Each row of a before or after table is a point. One or more steps were done to the points. Then noise was added and the rows were shuffled. The steps act on columns, c1 being the first. Write out the steps. A step turns or swaps two columns, mirrors them in a line or flattens them onto one, adds a multiple of one to another, or multiplies or shifts one. Angles are multiples of 10 degrees, from the lower column toward the higher: turns from -170 to 170, lines from 10 to 170 but not 90. Use the fewest steps. Two steps may share a column if one is a turn and the other turns, adds or multiplies; they go together, in the order done. Otherwise the lowest column goes first.
In the rows, zero is written as 128.

Before, 9 rows:
[[138  99]
 [106 135]
 [121  83]
 [242 108]
 [110 140]
 [113 131]
 [127 136]
 [126 128]
 [118 142]]
After:
[[124 130]
 [131 149]
 [105 104]
 [ 89 109]
 [118 151]
 [125 141]
 [139 132]
 [165  15]
 [134 145]]
Steps: turn c1 and c2 by -60 degrees

Before:
[[ 81 148 175 125]
 [128  94 130 114]
 [162 113 108 135]
 [111 150 161 101]
 [106  81 155  78]
 [146 154 200 110]
 [168 105 135  81]
 [105 133 130  73]
 [151  79 137 147]
 [157 148 165 156]
 [102  61 150 106]
 [ 93  89 112  95]]
After, 12 rows:
[[162 119 140 141]
 [168  84 165  97]
 [111 135 191  93]
 [128  91 159 132]
 [ 93  78 142 120]
 [ 82 144 207 116]
 [105  64 184 108]
 [156 159 193 143]
 [144 141 231  99]
 [102  58 179 142]
 [105 105 159  77]
 [149  95 167 169]]
Steps: turn c2 and c4 by -30 degrees; shift c3 by 30

Before:
[[119 153 100 175 142  99 121 129]
 [139 132 102 122 124 142 129 128]
 [111  95 180 158 103 137 138 127]
 [129 123 113 120 140  80 158  67]
 [136 121 134 114  67  97  89  78]
 [146 136 156 136 154 121 100 123]
 [104 105 126 129 101 150  90 118]
 [101  84 145 163 133 139  89 104]
 [138  73 148  99 118  77 130 125]
 [122 116 179  85 108 103 126 117]]
After:
[[119 191  99 222  81 100 136 129]
 [122 104 180  41  47 103 120 117]
 [112  44 179 187  43 136 121 127]
 [129  80 113 112  80  80 151  67]
 [146 181 156 143  94 122 107 123]
 [139 135 102 117  64 141 131 128]
 [105 126 126 131  42 150  84 117]
 [136 162 134  99   7  96  92  77]
 [138   6 148  70  59  77 102 125]
 [101  82 145 197  74 138  71 104]]
Steps: turn c2 and c7 by 30 degrees; multiply c2 by 2.5; multiply c4 by 2; shift c5 by -60

Before (12 x 11):
[[149 102 162 146  81 125 107 176 135 108 141]
 [172 116 141 132  82 100 151 138 119 113 117]
 [115 128 159 120 100 116 119 119 143 165 122]
 [123 166 180 111 137  88 118 133 144 119 126]
 [188 157 164 107 121  81 104  87 129 143 143]
 [126  97 126 144 157 124 121 107 158 174 101]
 [165 161 115  62 134 151 141 151 115  99 142]
 [196  93 163  74 106 136 167 184 159 156 151]
 [178 104 112  67 106 122 129 142 140 133  78]
 [158 112 185  74 105 157 159 150 154  95 135]
 [140 130 160  88 121 135 121 139  73 117  60]
 [116  87 149 107 133  81 127  93 131 121 140]]
After:
[[134 127 100  85 141 142 115 147  76 124  55]
 [179 114 125 129 179  56 130 136 116 123 116]
 [115  87 106 107 123  10 133  73 129 103 141]
 [163 113  76  73 160 204 138 151 155 109 133]
 [172 103 149  66 148 110 101 119 140 139  80]
 [165 158 140  61 119 186 122 187 112 116 145]
 [206  94  96  72 154 150 129 134 157 184 154]
 [110 127 100 121 161  99 128 100 145 158 123]
 [136 101 104 144 179 121  98 161 131 134 143]
 [125  99 124 144  98 118 122  65 156 159 102]
 [166 156  95 109 142   8  76 105 129 121 147]
 [120 163  74 116 129  28 123 168 145 121 127]]
Steps: turn c1 and c7 by -30 degrees; turn c8 and c10 by 30 degrees; add 0.7 times c2 to c8; turn c3 and c5 by 170 degrees; multiply c6 by 2.5

Before, 14 rows:
[[189  93  98 143 137 155 175 175  84 106 147 178 100 102]
 [118 121 146  90 179 127  99 133 141 126 117 121 105 152]
 [117 124  83 127  88 135 126 129  78 166 151 104  95  60]
 [182 147 152 159 112  99 130 174 153 193  76 136  88 122]
 [141  70 108 150 110 135 145 102 136 201 120 108 117 159]
 [104 123 127 113 162 149 111 135 156 136 152 160 151 114]
 [121  75  63 157 136 129  84 119 119  93 108  91 103 124]
 [ 99  94 158 118 167  73  84 107 141 160 137 116 114  94]
 [165 116 127 132 156  74 104  99 146 115 172  83 115 104]
 [184  84 141 123  97 170 179 133 149 113 116 140 101 114]
 [116 116  75 150 135 123 122 153 130 128 143  82  49  68]
 [178 118  99 154 152 154 129  89 129  97 147 172  86 112]
 [102 144 138 189 111 166  95 166 117 166 118  82  66  96]
 [172  95  67 188 189 155 150  79 110 113  76 127 133 136]]
After:
[[165 116 129 128 157 178 104  99 146 117 187  83 150 151]
 [187  91  99 124 138  96 175 175  84 106 150 179 150 153]
 [140  66 107 129 111 119 145 101 136 201 118 108 138  96]
 [117 125  83 129  88 114 125 129  77 167 158 105 158 195]
 [117 111  74 110 136 119 121 153 130 128 149  80 205 188]
 [121  68  63 119 137 122  83 118 119  93 101  91 154 131]
 [119 134 147 167 179 126  98 133 142 127 114 121 150 106]
 [104 128 127 144 161 112 110 137 156 137 159 159 102 141]
 [172  76  66  83 189 102 150  79 111 112  61 126 117 120]
 [179 110  99 107 152  96 129  88 129  96 154 171 166 143]
 [185  88 141 147  96  82 179 132 148 112 110 140 148 141]
 [102 121 138  64 112  79  95 165 117 167 115  83 182 160]
 [183 134 152  93 112 149 131 175 154 192  61 136 173 136]
 [100  99 157 148 167 181  84 108 141 160 141 116 151 162]]
Steps: mirror c2 and c4 in the line at 170 degrees; turn c6 and c13 by -170 degrees; multiply c11 by 1.3; multiply c14 by -1

Before:
[[109 140 158 101 145 174 155 135 145 154 149 124 146 130 172 116 104 123
  129 122]
 [129 125  95 142 103 129 142 148 169 100 145  80 102 169 107 130 153  96
  144 183]
 [154 120 105 131 125 153 119 131 117 138 145 149 104 145 120 109  96 150
  125 132]
 [117 148 172 103 117 122 172 138 132 110 125 115 126 148 117 122 161 145
  123 133]
 [155 125 173 151 140 144 110 106 127 152 112  87 142 148 159 124 136 119
  116 122]
 [114 125 104 138 116 135 122 115 191 113 118 125 155 148 138 140 144 134
  150 141]
 [110 104 129 122 156 134 120 152 163 160 168 119 151 113  96 155 105 153
  171 138]
 [160  89 140 152 153 131 166 114 118  98 119  98 164 123 160 130 133 107
  141 125]
 [104 112 155  95 111 130 150 103 125  91 112 117 119 150 127 140  93 144
  137 103]]
After, 9 rows:
[[110 105 133 136 156 133 122 152 175 159 148 134 152 112 177 156 103 153
  141 119]
 [160  88 120 116 156 130 164 115 164  98  72 163 166 123 104 128 135 107
  109 122]
 [109 139 110 155 146 174 155 134 149 155   6 122 145 131 125 116 103 121
   99 113]
 [154 119 142 118 125 153 118 131  84 138 124 109 103 146 147 111  96 148
   95 140]
 [157 125 103 122 139 145 112 105 188 152  81 174 142 149  99 124 136 121
   86 104]
 [128 124 171 133 104 127 141 149 240 100 151 177 103 169 153 128 151  96
  114 109]
 [105 112 102 164 111 130 150 105 140  93 152 127 119 150 114 140  95 144
  107 130]
 [117 148 108 155 116 120 173 138 150 110 156 133 126 146 132 123 161 145
   93  95]
 [114 124 148 119 116 134 121 114 197 113 119 133 154 148 114 140 145 134
  121 134]]
Steps: turn c3 and c20 by -140 degrees; multiply c3 by 0.7; add -1.5 times c12 to c9; turn c4 and c12 by 160 degrees; turn c11 and c15 by 120 degrees; multiply c11 by 2.5; shift c19 by -30

Before:
[[114 162 131 157 134 148 127 114  87 120 137 127 132 158 160 128 131 108
  128  95 150 152 124 123 110 152 146 142 133 106  98 115]
 [129 164 122 107 107 148 124 114 110 108 102 100 171 135 104 100 115 128
  167 102 113 181 155 136 131 112 112 118 122 135 142 126]
 [160 119 134 138 133 131 144 161 130 153 133 131 123 130 130 133 107 156
  114 153 110 114 117 148 102 122 137 118 134 131 100 143]
 [152 124 128  92  93 136 157 125 146 172 103 155 140 124 111 108  99 146
  135 133 120 163 129 172 136 118 108 108 109 137 165 148]
 [144 135 116  98 126 121 148 118 122 147 170 153 127 137 132 138 178 118
  122 123 163 124 111 115 150 157 156 168 154  80 146 165]
 [156 137 151 152 131  93 168 142 110 134 127 139 131 136 126 132 113 132
  101 134 116 133 140 152 116 109 137 112 135 130 114 124]
 [143 149 115  98 153 127 158 125 122 151 159 149 136 122 140 151 138 122
  122 125 173 126 132 109 146 159 149 150 176 109 146 162]
 [162 108 146 138 130 120 154 156 136 162 114 153 134 134 134 121 121 140
  119 138 136 131 137 148 100 103 107 133 135 128 116 126]
 [100 180 107 133 110 139 123 121 109  95 141 101 163 157 120 102 112 127
  154 113 137 171 156 156  99 138 117 130 125 131 127 114]
 [136 140 120 111 108 124 147 132 144 137 112 159 177  95 119 120 114 141
  142 136 116 150 143 156 166 112 118 130 117 128 164 145]]
After:
[[157 133 150 151 132  93 115 141 107 102 144 138 129 136 124 131 113 133
  116 132 116  55 139 151 116 109 136 112 136 129 116 122]
 [160 120 133 138 133 130 110 159 128 103 121 134 123 131 131 133 107 156
  139 153 110 113 117 149 101 120 137 117 134 129 100 141]
 [143 117 115  99 135 128 111 124 123 100 218 116 137 122 140 150 138 121
  133 125 172  75 132 111 146 160 151 149 176  98 148 165]
 [145 101 117  99  97 120 115 119 122 101 209 113 125 137 131 138 179 117
  131 123 164  97 113 114 149 155 156 168 152  92 147 165]
 [135 149 121 111 114 125 136 131 143 118 124  95 178  95 119 122 113 142
  129 136 116  74 144 153 167 113 117 130 116 140 163 147]
 [114 145 131 157 118 148 150 113  88 132 207 128 131 159 159 130 132 108
  121  96 151 108 125 121 109 149 148 141 133 107  98 114]
 [129 172 121 107 115 148 176 114 111 178 156 127 170 134 105 101 115 129
  144 101 115  80 155 136 131 111 111 118 121 146 139 126]
 [161 126 146 138 130 120 117 157 136  89  67 116 134 134 135 121 122 139
  138 138 136  78 136 148 101 104 106 133 135 127 117 126]
 [152 145 129  92 107 134 143 125 146  91  79 103 140 126 111 108 100 146
  155 131 120  42 129 172 133 117 109 107 108 157 166 147]
 [101 153 108 133 115 139 166 121 108 176 249 132 163 157 119 103 111 128
  125 112 136  93 156 157  99 138 117 131 123 142 128 112]]
Steps: turn c2 and c11 by 50 degrees; multiply c11 by 2.5; turn c5 and c30 by -40 degrees; turn c7 and c22 by -120 degrees; multiply c22 by 2; turn c12 and c19 by 140 degrees; turn c10 and c19 by 130 degrees
